Rows are points. Examples show where two turns around zero, p and q, send a point. Where does a point land after both, in the order given? Backwards means that the second turn is done in reverse. Each puzzle has new turns, and all numbers are rounded.

Turn p:
[ 0.20 -0.11] -> [-0.10 -0.21]
[ 0.29 -0.38] -> [-0.37 -0.31]
[-0.07  0.42] -> [0.42 0.09]
[-0.42  0.08] -> [0.06 0.42]
Turn q:
[ 0.28 -0.37] -> [0.43 0.17]
[0.37 0.01] -> [0.09 0.36]
[-0.39  0.12] -> [-0.22 -0.35]
[-0.25  0.24] -> [-0.30 -0.18]
Where do these land?
q, then p: [ 0.40 -0.29] -> [ 0.33 -0.37]
p, then q: [ 0.08 -0.21] -> [ 0.03 -0.22]
q, then p: [-0.30  0.47] -> [-0.19  0.52]
p, then q: [-0.18  0.03] -> [-0.17  0.07]

Turn p:
[-0.34 -0.20  0.35] -> [-0.20 -0.48  0.09]
[ 0.15  0.75 -0.01] -> [-0.12  0.57  0.50]
[-0.13 -0.11 -0.21] -> [-0.11  0.02 -0.25]
[-0.04 -0.24  0.05] -> [ 0.05 -0.21 -0.12]
[ 0.36 -0.20 -0.18] -> [ 0.38  0.11 -0.22]
Turn q:
[-0.06 -0.33 -0.38] -> [-0.28  0.29 -0.31]
[ 0.30 -0.09 -0.19] -> [ 0.05 -0.05 -0.36]
[-0.28  0.20 -0.05] -> [0.09 0.24 0.24]
[0.04 0.21 0.62] -> [ 0.13 -0.48  0.43]
Where do these land?
p, then q: [ 0.37  0.03 -0.40] -> [ 0.51  0.07 -0.19]
q, then p: [-0.18  0.25 -0.13] -> [0.10 0.14 0.29]
p, then q backwards: [0.25 0.28 0.44] -> [-0.30  0.38  0.31]
p, then q: [-0.05 -0.21  0.29] -> [-0.31 -0.15 -0.13]
q, then p: [-0.39 -0.35 -0.20] -> [-0.53  0.07  0.18]

Turn p:
[ 0.14  0.32 -0.07  0.00] -> [ 0.01  0.34 -0.04  0.09]
[-0.12  0.14  0.31 -0.12] -> [ 0.03  0.11  0.27 -0.24]
[ 0.20  0.20  0.06 -0.34] -> [ 0.24  0.29 -0.10 -0.21]
[0.66 0.15 0.15 0.02] -> [0.57 0.29 0.01 0.27]
[-0.43 -0.48 -0.26  0.12] -> [-0.38 -0.57 -0.16 -0.02]
[-0.45 -0.33 -0.20  0.32] -> [-0.47 -0.47  0.00  0.12]
Turn q:
[-0.55 -0.40  0.00 -0.03] -> [-0.27 -0.19  0.37 -0.47]
[-0.16  0.26  0.12 -0.12] -> [-0.17  0.30  0.03  0.03]
[ 0.30  0.25  0.12 -0.36] -> [ 0.31  0.42 -0.08  0.13]
[ 0.14  0.16  0.12 -0.35] -> [0.21 0.37 0.01 0.02]
[ 0.23 -0.29 -0.09  0.79] -> [-0.06 -0.79 -0.08  0.36]
[ 0.04  0.02 -0.26  0.07] -> [-0.01 -0.11 -0.24 -0.07]
Where do these land?
p, then q backwards: [-0.31 -0.06 -0.27  0.40] -> [-0.22  0.19  0.08  0.49]
p, then q: [ 0.08  0.04 -0.14  0.39] -> [-0.27 -0.27  0.01  0.17]
p, then q: [-0.09  0.29  0.51 -0.54] -> [0.34 0.72 0.08 0.07]
q, then p: [ 0.33 -0.09 -0.38 -0.25] -> [ 0.27  0.14 -0.47  0.10]
q, then p: [-0.01 -0.18  0.28  0.00] -> [ 0.17 -0.05  0.28 -0.01]

Turn p:
[ 0.17 -0.34 -0.02  0.18  0.21 -0.12] -> [ 0.40 -0.09 -0.11  0.20  0.07  0.09]
[ 0.61 -0.12 -0.05  0.00  0.26  0.01] -> [ 0.45 -0.14 -0.16  0.12 -0.44 -0.01]
[ 0.14  0.16  0.28 -0.35 -0.90 -0.35] -> [-0.35 -0.45  0.88 -0.22 -0.17  0.04]
[-0.14  0.05  0.08  0.21  0.05  0.42] -> [-0.13  0.17 -0.31 -0.19  0.05  0.27]
[-0.21 -0.17 -0.04 -0.24  0.18  0.37] -> [-0.13 -0.14 -0.44 -0.17  0.16 -0.13]
[-0.36  0.22  0.18 -0.01  0.40  0.22] -> [-0.03  0.40 -0.30 -0.32  0.20 -0.17]
[-0.30  0.23  0.07  0.10 -0.45 -0.52] -> [-0.24  0.15  0.69  0.10  0.24  0.01]
[ 0.08 -0.03 -0.50  0.11  0.25 -0.03] -> [ 0.03  0.11 -0.27  0.48 -0.10 -0.11]
Turn q:
[-0.27 -0.58  0.02  0.28  0.39 -0.31] -> [ 0.38 -0.55  0.17 -0.21  0.23 -0.40]
[ 0.10  0.11 -0.32  0.09 -0.04 -0.12] -> [-0.12 -0.12 -0.05  0.34  0.05  0.01]
[ 0.21  0.19 -0.61  0.25  0.00  0.12] -> [-0.34 -0.05 -0.01  0.53  0.36  0.04]
[ 0.17 -0.10  0.06 -0.21 -0.25  0.14] -> [ 0.12  0.23 -0.26 -0.04  0.02  0.18]
[ 0.06  0.09 -0.48 -0.69  0.28  0.03] -> [ 0.04  0.48 -0.22  0.45 -0.07 -0.56]
[ 0.25  0.13  0.12  0.15  0.07 -0.11] -> [ 0.09 -0.03  0.24  0.14 -0.06  0.21]
[-0.32  0.01  0.85  0.22 -0.10  0.33] -> [-0.07  0.06  0.28 -0.89 -0.14  0.31]
[-0.21  0.15  0.35 -0.10 -0.34 -0.09] -> [-0.09 -0.02 -0.15 -0.30 -0.40  0.19]
Where do these land?
p, then q: [-0.25 -0.41 -0.10 -0.09  0.34 -0.40] -> [ 0.34 -0.24  0.47  0.33  0.11 -0.06]
p, then q backwards: [ 0.46 -0.05  0.16 -0.02  0.53  0.16] -> [ 0.01 -0.34  0.27 -0.48 -0.15 -0.32]
q, then p backwards: [-0.20  0.19 -0.37 -0.14  0.57  0.19] -> [-0.35  0.32 -0.26 -0.31  0.07 -0.44]
p, then q backwards: [-0.18 -0.09 -0.01 -0.10 -0.43  0.21] -> [-0.19  0.15 -0.06  0.42 -0.19  0.10]
p, then q: [ 0.27  0.32  0.29 -0.08 -0.74 -0.07] -> [ 0.10  0.23 -0.28 -0.77 -0.23  0.17]
p, then q: [-0.29 -0.13  0.21  0.22  0.14 -0.20] -> [ 0.07  0.23  0.41  0.13 -0.01 -0.08]
p, then q: [ 0.20  0.16 -0.17  0.20 -0.40  0.10] -> [-0.27  0.00 -0.14 -0.41  0.11  0.17]
